Each point is reached from the start by the listed moves, each made once or not at all, plus a little noise. Say if it took an odd or an even number of moves. Then give how often each move was made.
In the rows, 128 means zero.

Moves:
(1): [153 128 131 131 142 117]
(2): [142 124  81  90 142 166]
(3): [111  90 132 120  90 185]
Start: [123  99 114 136 123 165]
Points:
[130  61 117 134 102 209] => even (1, 0, 1)
[150  99 118 140 135 153] => odd (1, 0, 0)
[147  56  72  94 110 249] => odd (1, 1, 1)
[136  93  64  99 138 202] => odd (0, 1, 0)

Moves:
(1): [123 142 136 135 151 117 113 147 124 125 154 122 105 121 142]
(2): [123 126 104 122 123 131 116 135 113 125 121 115 134 119 132]
(3): [121 131 121 138 133 145 143 129 134 117 125 146 129 135 110]
(4): [143 128 128 141 129 137 120 128 115 120 125 116 135 130 116]
(5): [117 143 134 113 130 138 132 105 148  99 119 131 130 130 138]
(6): [137 125 145 118 116 122 114 141 120 143 175 141 131 134 155]
(7): [116 155 131 136 114 156 144 129 141 134 119 108 127 145 127]
(8): [139 120 136 134 147 154 116 124 118 151 122 121 113 118 148]
(9): [130 108 112 135 106 149 128 126 141 114 124  94 133  83 133]
(10): [139 133 147 117 123 130 126 147 129 143 110 136 130  97 111]
(11): [123 136 131 120 128 133 127 116 133 133 134 127 125 134 107]
(12): [141 113 117 118 124 136 146 123 103 127 128 105 142 107 142]
Start: [132 141 116 110 139 118 109 121 140 135 121 130 133 112 138]
Points:
[144 126 131 100 126 168  86 106 155 131 145 106 128  66 200] => even (0, 0, 0, 0, 1, 1, 0, 1, 1, 0, 0, 0)
[176 114 114  86 112 191  84 124 105 133 122  63 160   7 190] => even (0, 1, 0, 1, 1, 1, 0, 1, 1, 1, 0, 1)
[119 155 114 115  96 184 125 120 169 138 157 107 138 106 131] => odd (0, 0, 1, 0, 0, 1, 1, 0, 1, 0, 1, 0)
[120 147  81 126 140 215 118 127 122 134 123  44 116  51 155] => even (1, 1, 1, 0, 0, 0, 1, 1, 1, 0, 1, 1)
[126 161  99  95 137 142  89  93 136  99 108 108 146 113 117] => even (0, 1, 0, 1, 1, 0, 0, 0, 0, 0, 1, 0)
[145 149 130  74 116 122  81 147 124 166 147 137 140  83 131] => even (0, 1, 0, 0, 0, 1, 0, 0, 0, 1, 1, 0)
[147 140 104  83 150 185 118 116 118 128  79 117 144  50 152] => even (0, 1, 1, 0, 1, 0, 0, 1, 0, 1, 0, 1)

Moves:
(1): [123 105 119 132 127 130 128 129 147 140 133 128 133 110 133 138 124 147
 127 144 124 101 121 119]
(2): [136 145 147 116 126 130 118 155 102 127  98 102 119 135 105 125 117 127
 136 136 146 142 101 148]
(3): [127 129 106 119 120 120 125 131 112 134 111 121 131 112 124 117 123 108
 139 134 117 130 123 145]
(4): [130 126 127 130 115 112 126 129 124 131 125 117 134 119 113 133 147 128
 132 125 119 141 125 124]
(5): [112 129 120 114 114 126 121 137 168 117 132 132 129 111 131 137 137 134
 148 132 139 118 126 121]
(6): [114  95 120 141 136 136 127 131 128 125 137  92 131 116 110 133 134 139
 128 116 152 134 132 139]
(7): [126 116 140 143 129 127 128 111 142 130 133 121 139 146 131 120 127 135
 123 138 131 135 140 135]
(8): [130 133 145 156 143 123 136 149 145 130 140 127 122 134 116 105 146 119
 136 131 123 142 137 119]
(9): [135 121 118 127 130 113 114 136 118 121 137 145 134 108 125 125 132 126
 120 121 136 123 120 144]
(10): [123 133 139 130 142 107 130 133 124 116 111 120 149 120 148 148 130  98
 135 125 104 111 105 103]
(11): [115 124 135 117 135 133 131 116 118 137 135 126 132 114 104 126 136 120
 131 115 132 125 125 150]
(12): [124 142 128 156 137 124 130 125 128 140 135 143 142 132 123 135 116 140
 134 118 126 132 127 147]
(13): [134 134 106 128 120 133 123 121 112 135 136 136 127 137 150 119 122 122
 138 141 133 116 110 106]
(14): [115 106 135 141 128 112 140 113 114 121 114 108 122 126 138 130 122 120
 147 120 127 135 134 134]
(15): [146 162 136 135 140 120 147 115 126 133 123 137 115 128 124 125 106 129
 115 147 158 154 126 133]
(16): [149 125 128 149 135 122 137 114 116 124 139 110 106 133 116 135 119 109
 141 101 119 115 150 129]
(17): [127 105 136 128 131 134 106 114 121 158 125 121 123 111 152 158 133 137
 125 138 115 156 109 131]
(18): [120 124 111 102 135 109 109 116 114 149 122 100 111 161 130 143 119 134
 114 106 130 128 120 106]
(19): [145 128 142 129 120 113 135 144 133 139 124 133 141 127 133 115 123 112
 126 111 125 131 128 107]
(20): [100 140 128 144 120 137 150 131 159 145 146 132 131 132 150 139 126 155
 103 132 144 156 107 138]
(21): [152 146 128 109 145 137 142 128 139 100 140 130 132 109 143 113 100 142
 141 133  99 125 135 117]
(22): [136 134 124 115 131 115 145 146 125 128 146 121 152 137 124 135 126 138
 123 138 134 141 127 117]
(23): [153 144 121 118 136 127 142 126 135 142 106 125 140 135 133 132 135 129
 131 115 144 121 121 159]
(24): [126 110 121 125 137 137 132 124 142 107 130 144 121 128 107 126 120 120
 137 127 130 123 137 133]
Start: [136 128 144 105 107 125 142 157 115 137 122 130 132 130 102 165 125 113
 144 107 147 131 131 134]
Points:
[163 121 151 131 160  49 166 173  81 136 101   7 128 161  15 175 103  61
 169  96 176 191 120 127] => even (0, 1, 1, 1, 0, 1, 1, 1, 0, 1, 0, 0, 0, 0, 1, 1, 0, 1, 0, 0, 0, 1, 0, 1)
[170 160 171 127 168 106 210 201 187 158 134  43 151  75 124 223  97 153
 169 132 184 182  65 144] => odd (1, 1, 0, 0, 1, 1, 0, 1, 0, 1, 0, 0, 0, 0, 1, 1, 1, 0, 0, 1, 1, 1, 1, 0)
[181 169 164 168 173  78 206 151 149 160 124 165 166  92 179 173  74  97
 166 102 149 191  62 141] => odd (0, 0, 0, 0, 0, 0, 0, 1, 1, 1, 0, 1, 1, 1, 1, 0, 1, 0, 1, 1, 1, 0, 1, 1)
[ 82  74  95  84 115 120 112 130 135 203 127  74 117  84  88 205  89 154
 137 142 242 178  35 190] => even (1, 1, 1, 0, 1, 1, 1, 0, 1, 0, 1, 0, 1, 0, 1, 0, 1, 1, 0, 1, 0, 0, 0, 1)

Moves:
(1): [116 125 124 135 118 141 130 122 102 140 143 133 133 150 112 129 118 145
 131 115 109 116 108 129 127]
(2): [112 167 127 134 124 116 133 132 138 148 121 139 130 127 102 139 128 110
 103 127 116 119 129 127 106]
(3): [134 132 124 129 123 130 123 128 128 125 127 122 128 127 135 130 113 131
 130 124 133 148 127 142 114]
(4): [130 132 139 116 142 136 141 129 148 108 137 141 115 150 118 124 127 130
 140 131 145 153 124 112 138]
(5): [154 141 132 138 129 125 145 115  91 110 110 124 107 114 117 134 133 141
 136 123 155 119 147 120 108]
(6): [104 161 121 132 115 132 122 116 126 127 117 138 127 147 154 111 139 112
 150 121 120 135 102 133 115]
(7): [132 119 132 147 128 119 139 129 137 142 124 137 139 146 157 118 149 135
 120 125 126 141 129 127 133]
(8): [139 133 121 143 131 139 116 137 115 128 119 154 137 119 123 152 119 129
 135 120 135 129  98 139 120]
(9): [125 118 114 109 120 123 113 118 134 149 124 124 127 132 110 129 135 146
 110 120 125 133 121 135 139]
(10): [123 147 119 122 130 117 128 116 126 143 117 125 136 115 133 122 121 141
 134 129 112 130 125 145 145]
(11): [116 134 134 118 128 127 122 120 122 128 140 125 127 159 123 113 129 140
 132 125 140 135 136 130 136]
(12): [129 127 108 138 125 127 132 120 136 125 140 127 121 121 144 145 140 126
 120 120 129 138 131 142 136]
(13): [147 140 138 115 125 137 127 123 112 126 132 119 125 129 132 118 130 126
 113 128 123 130 113 136 139]
(14): [120 125 143 125 135 130 137 143 128 128 136 134 117 117 129 121 133 117
 113 120 124 125 134 138 118]
(15): [135 123 137 118 138 132 130 112 122 132 120 117 104 128 130 150  98 136
 131  94 129 146 124 114 117]
(16): [129 120 143 115 118 127 136 126 130 136 137 119 114 127 121 126 116 117
 127 131 121 128 124 141 143]
(17): [121 126 134 135 119 125 125 134 132 119 124 120 124 125 132 123 125 116
 115 111 112 135 147 138 121]
(18): [128 128 130 123 115 113 143 123 118 127 137 118 125 129 134 128 141 131
 133 124 130 128 127 120 121]
(19): [132 138 130 124 135 128 128 142 129 121 128 114 117 137 135 133 138 128
 126 111 126 138 125 134 114]
(20): [113 137 130 102 137 131 138 146 125 124 127 131 129 119 135 146 124 119
 126 150 126 106 121 121 120]
(21): [118 136 116 116 133 113 130 130 132 128 112 126 128 150 135 115 120 120
 135 113 139 125 107 123 143]
(22): [107 119 123 130 140 120 123 135 118 130 113 115 122 135 132 127 136 126
 125 132 129 131 120 113 130]
(23): [133 120 119 137 131 124 130 115 122 132 125 132 128 128 124 134 124 108
 140 123 123 128 135 137 135]
(24): [120 128  97 111 111 138 101 134 120 138 129 120 120 127 153 130 110 131
 131 140 130 143 125  98 124]
Start: [135 123 125 115 124 133 116 145 133 124 147 116 124 131 108 115 124 134
 131 127 119 138 114 136 147]
Points:
[102 232 121 116  92 110 155 118  81 129 113 147  91 178  81 109 103 117
 162  65 106 147  45 155 125] => odd (1, 1, 0, 1, 1, 1, 0, 1, 0, 1, 0, 0, 0, 0, 0, 1, 1, 1, 0, 0, 1, 0, 0, 0)
[139 134 123  70  74 150  96 144  96 145 182 100  93 226 131 104 107 173
 110  67 111 229  55 152 151] => odd (1, 0, 1, 1, 0, 0, 1, 1, 1, 0, 1, 0, 1, 0, 0, 1, 1, 1, 1, 0, 0, 0, 0, 1)
[134 187 126  68 110 128 174 112  41 114 146  81  33 162 153 141  98  99
 153  30 115 156  47 173 103] => even (1, 0, 1, 0, 1, 1, 0, 0, 0, 0, 0, 1, 1, 1, 1, 1, 0, 1, 1, 1, 1, 0, 1, 0)
[107 198 129  36 125 169 120 123  95 145 170 120  61 189 121 144  83 156
 131  45  96 210   7 207 146] => odd (1, 0, 1, 1, 0, 1, 0, 1, 1, 1, 1, 1, 1, 1, 1, 1, 0, 0, 1, 1, 0, 0, 0, 0)
[118 128  89  56 130 136 123 161 100 155 143 129  76 200 146 162  81 147
 142  42 130 204  28 113 117] => even (1, 0, 1, 1, 0, 0, 1, 1, 1, 0, 0, 0, 0, 1, 1, 0, 0, 1, 1, 1, 1, 0, 1, 1)
[156 200 114  96 112 101 145 132  77 169 106 135 127 111 100 149 151 159
  89 120 116 121  72 152 127] => odd (0, 1, 0, 0, 1, 0, 1, 1, 1, 1, 0, 0, 1, 0, 0, 0, 0, 1, 0, 1, 0, 0, 0, 0)
[156 143 152 131 119 127 178 123  74  94 187 105  66 200 129  99 173 141
 114  46 126 187 135 162 137] => even (1, 0, 0, 1, 1, 0, 1, 0, 0, 0, 1, 1, 1, 1, 0, 0, 1, 1, 1, 0, 0, 0, 1, 0)
[126 137 113  72 143 112 116 152 104 144  85  95  38 161 141 127  93 154
 120  33 136 220  71 122 147] => even (0, 0, 0, 1, 1, 0, 1, 1, 1, 1, 0, 0, 0, 1, 1, 1, 1, 0, 1, 0, 1, 1, 0, 1)
[ 52 153  58  45  97 127 102 127 109 132 133  85  63 208 169 139  86 139
 145  57 111 211  35  93 128] => odd (1, 0, 1, 1, 0, 1, 0, 0, 1, 0, 0, 1, 0, 0, 1, 0, 1, 1, 0, 1, 1, 1, 0, 1)
[ 89 177  81  86  96 127 116 146  97 193 149  97 112 148 156 134  99 132
  85 140  68 160  60 149 154] => odd (1, 1, 1, 0, 0, 0, 1, 0, 0, 1, 0, 1, 1, 0, 0, 1, 0, 0, 0, 1, 0, 1, 0, 1)

Moves:
(1): [130 114 127 114 123 133 123 117 116 147 131 123 128 112 128 133 129 132
 133 141  98 121 130 106 136 146]
(2): [114 130 109  89 142 116 122 124 109 125 125 136 130 119  96 126 122 142
 126 115 126 116 126 143 121  96]
(3): [127 130 140 145 116 106 137 118 145 122 118 124 132 140 127 125 146 135
 122 139 133 138 129 145 129 123]
(4): [129 136 141 137  98 130 122 115 115 139 118 130 137 129 155 145 128 124
 131 124 158 100 134 117 110 162]
(5): [112 139 120 127 122 111 127 130 131 110 130 114 138 124 132 126 142 118
 139 135 130 137 130 119 144 123]
(6): [109 145 131 129 110 129 124 145 123 144 119 129 136 112 115 146 140 131
 149 100 131 127 120 141 122 143]
(7): [135 138 128 136 138 133 129 150 119 140 109 122 134 117 119 129 115 124
 116 124 114 141 128 132 114 123]
(8): [143 136 126 146 129 120 128 130 125 124 127 126 125 131 133 121 128 122
 134 122 122 132 128 111 135 142]
(9): [118 120 149 126 128 136 131  95 126 129 145 129 107 133 134 104 139 124
 134 129 141 125 128 126 148 136]
(10): [120 124 127 127 123 116 122 133 138 152 137 138 115 124 122 106 137 129
 114 144 116 139 118 130 121 129]
(11): [123 136 132 123 135 140 117 120 133 128 122 138 129 132 124 143 104 133
 160 125 141 123 134 143 132 123]
(12): [130 127 139 125 132 143 130 141 137 125 109 140 134 127 138 127 129 120
 143 140 122 121 118 128 119 129]
(13): [131 141 136 126 125 116 112 136 124 134 125 126 137 130 140 124 138 127
 121 119 105 141 135 124 129 115]
(14): [146 131 116 134 148 118 120 123 120 107 120 106 130 123 121 135 122 129
 128 102 144 142 145 145 113 131]
(15): [133 123 100 118 141 132 104 107 126 143 129 125 125 125 124 125 125 138
 110 109 130 115 130 111 121 119]
(16): [138 141 151 134 126 121 125 123 132 127 145 104 138 120 137 137 127 110
 134 118 113 119 127 132 151 172]
(17): [ 99 134 130 128 102 109 131 123 131 131 124 136 142 121 126 114 139 122
 138 113 125 132 122 139 144 125]
(18): [124 132 122 133 139 122 132 124 122 143 134 118 140 131 142 134 121 132
 127 100 136 117 142 104 133 150]
(19): [138 137 140 127 119 126 132 135 130 107 122 115 136 142 129 125 134 119
 134 136 126 144 149 120 125 121]
(20): [129 120 121 131 137 113 118 119 118 127 132 115 140 130 120 134 138 129
 119 119 131 127 128 123 104 130]
(21): [122 114 113 138 127 116 117 132 117 124 129 106 132 130 126 118 130 135
 138 122 133 106 132 109 140 149]
(22): [141 126 126 137 146 116 123 120 127 121 118 104 125 148 139 126 119 118
 109 103 143 144 116 128 126 148]
(23): [139 142 130 126 132 130 132 141 124 135 130 127 140 134 130 124 133 124
 134 125 133 132 131 142 131 114]
(24): [134 140 148 117 113 117 140 123 128 111 133 109 144 128 127 123 109 139
 143 113 140 142 134 129 137 123]
Start: [133 148 149 135 128 134 111 116 134 121 110 143 127 121 132 108 156 151
 135 130 105 112 148 135 127 132]
Points:
[130 177 178 180 103  68  77  99 118 193  51 117 181 130 179 105 162 131
 138  81  85 125 148  98  96 216] => odd (1, 0, 1, 1, 0, 0, 1, 1, 0, 1, 1, 1, 1, 0, 0, 0, 1, 1, 0, 1, 0, 1, 0, 0)
[142 182 168 169 117 110 106 100  95 132 102 115 150 126 157  97 185 125
 145 116 137 111 160 114 116 165] => odd (0, 0, 0, 1, 1, 0, 1, 1, 1, 0, 0, 0, 0, 0, 0, 0, 0, 0, 0, 1, 0, 0, 1, 0)
[ 88 190  97 104 122  50  61 117 108 138 117  82 171  69  80  84 194 151
 162  30 107  94 149 164 152 154] => even (0, 1, 0, 0, 1, 1, 0, 0, 0, 1, 0, 0, 0, 1, 1, 1, 1, 0, 0, 0, 1, 0, 1, 0)
[148 188 165  99 149  82  83  64  88 142 114  57 178  75  70 113 166 175
 146  29 106 123 165 174 119 152] => even (1, 1, 1, 0, 0, 1, 1, 0, 1, 0, 0, 0, 0, 1, 1, 1, 0, 0, 0, 1, 0, 0, 1, 1)
[170 207 156 121 171  50  59  94 100 115  88  17 214 156 120 108 125 162
 137   7 119 125 201 125 123 144] => even (0, 1, 1, 0, 0, 0, 1, 0, 0, 0, 1, 0, 1, 0, 1, 1, 0, 1, 1, 1, 1, 1, 1, 1)

Moves:
(1): [133 139 129 128 125 147 127 146 135 118 129 123 127 146 110 125 123 136
 131 118 123 127 132 121 115]
(2): [139 142 128 114 126 110 122 122 125 130 147 128 151 129 125 138 128 131
 120 111 129 120 145 122 119]
(3): [126 121 131 145 143 137 124 127 122 142 140 119 115 118 120 113 140 127
 132 130 124 147 121 124 131]
(4): [131 116 116 108 119 113 123 130 137 109 110 141 129 133 133 133 130 139
 151 139 122 102 152 111 136]
(5): [130 122 125 128 134 106 140 122 133 119 135 147 161 135 118 129 119 101
 118 128 140 151 111 112 122]
(6): [126 121 126 128 135 117 129 126 123 123 111 130 137 136 135 118 130 129
 127 136 137 127 137 132 135]
(7): [130 126 132 134 125 123 118 111 129 152 120 100 129 114 130 129 128 120
 131 108 124 112 128 131 137]
(8): [120 118  92 117 116 132 131 110 124 138 113 124 126 123 147 120 125 127
 128 135 120 123 128 131 143]
(9): [125 131 126 113 133 128 129 124 126 131 115 142 127 134 118 132 122 130
 125 117 127 123 118 121 119]
(10): [126 124 139 146 138 132 119 109 123 135 148 127 126 125 119 135 132 118
 121 127 118 128 138 134 129]
(11): [133 125 130 120 132 118 134 134 139 107 133 123 121 129 122 127 127 113
 134 118 113 144 127 130 141]
(12): [133 128 120 126 121 132 145 130 122 131 120 130 129 137 127 128 127 131
 134 136 131 122 114 138 122]
(13): [133 122 128 116 115 134 128 127 135 128 123 131 121 130 125 128 121 137
 130 129 125 149 114 142 124]
(14): [132 120 140 130 114 133 123 135 119 120 125 144 138 140 135 114 136 125
 145 113 122 139 150 115 125]
(15): [141 143 134 149 131 109 125 115 119 106 130 135 124 125 137 117 128 131
 126 150 126 105 134 129 151]
(16): [104 123 119 136 133 138 117 129 131 140 129 116 128 129 133 106 136 126
 118 114 143 119 128 139 107]
(17): [127 123 128 120 104 139 125 133 127 131 123 113 113 152 135 122 114 111
 133 117 148 133 134 124 124]
(18): [128 139 128 127 127 134 127 139 128 124 145 141 131 136 116 139 131 120
 135 107 140 154 139 122 133]
(19): [142 132 134 117 109 116 145 111 132 119 104  98  97 117 133 137 140 141
 137 119 108 131 130 134 129]
(20): [146 131 139 128 129 129 139 127 134 130 130 126 127 116 115 134 124 141
 116 129 124 128 127 132 125]
(21): [130 138 148 127 128 143 137 130 134 139 130 139 132 129 118 120 138 131
 124 133 129 131 130 123 120]
(22): [129 123 130 121 124 142 128 125 119 120 134 123 126 124 118 133 127 128
 125 124 132 134 120 128 137]
(23): [154 139 140 113 122 132 129 123 124 134 121 129 133 118 115 132 133 126
 127 129 137 117 128 130 113]
(24): [126 130 129 131 138 135 135 116 127 135 130 135 141 130 138 117 128 139
 128 137 141 130 133 130 108]
Start: [113 131 110 121 127 138 134 111 130 130 119 140 125 127 133 129 130 121
 140 126 124 133 120 129 144]
Points:
[111 130 135 102  85 180 140 154 159 104 139 165 147 202  93  89 123  70
 155  53 156 228 133 105 103] => odd (1, 0, 0, 0, 1, 0, 0, 0, 0, 0, 1, 0, 1, 1, 0, 1, 1, 1, 0, 0, 1, 0, 0, 0)
[165 113 121 139 101 148 159   7 102 159 101 104 127  86 122  80 153 121
 136 114 121 148 105 159 126] => odd (0, 0, 1, 0, 1, 0, 1, 1, 0, 1, 0, 1, 1, 1, 1, 1, 0, 0, 1, 1, 0, 1, 1, 1)
[137 124 161 117 121 172 145  95 137 165 113 128 116 135 112  85 135 107
 155  78 124 168 135 107 122] => odd (0, 0, 1, 0, 0, 0, 1, 0, 1, 0, 1, 0, 0, 1, 0, 0, 1, 0, 0, 1, 1, 0, 0, 1)
[153 126 131 121 144  93 120  48 125 125 121 124 129 130 123 108 125 114
 148 111 122  95 178 115 161] => even (0, 1, 1, 1, 0, 1, 1, 0, 1, 1, 1, 0, 0, 0, 1, 0, 1, 0, 0, 1, 0, 0, 0, 1)
[158 136 124 102  57 157 165  74 134 103  89 128 110 169 116  77 137  84
 155 101 116 159 126 140 117] => even (1, 0, 0, 0, 1, 0, 0, 1, 0, 1, 1, 1, 1, 1, 1, 1, 1, 0, 1, 0, 1, 0, 1, 0)
[114 115 120 113  90 213 125 100 123 159 113 150  98 173 110  87 130 111
 156  95 108 181 132 113 121] => odd (1, 0, 1, 0, 0, 0, 0, 1, 1, 1, 0, 0, 1, 1, 0, 0, 1, 0, 0, 0, 1, 0, 0, 0)
[148 124 107 130 132 112 115  29 108 150 119 153 150 104 141 102 142 142
 155 116  95  83 186 103 159] => odd (0, 1, 1, 1, 0, 0, 1, 1, 1, 1, 0, 0, 0, 1, 1, 0, 0, 0, 0, 1, 0, 0, 0, 1)
[149 157 170 113 138 144 136  79 137 154 163 165 168 128  88 135 143 110
 138  48 112 163 174 109 120] => even (0, 1, 0, 0, 0, 0, 1, 0, 1, 1, 1, 0, 0, 1, 0, 0, 0, 1, 0, 1, 1, 0, 0, 1)
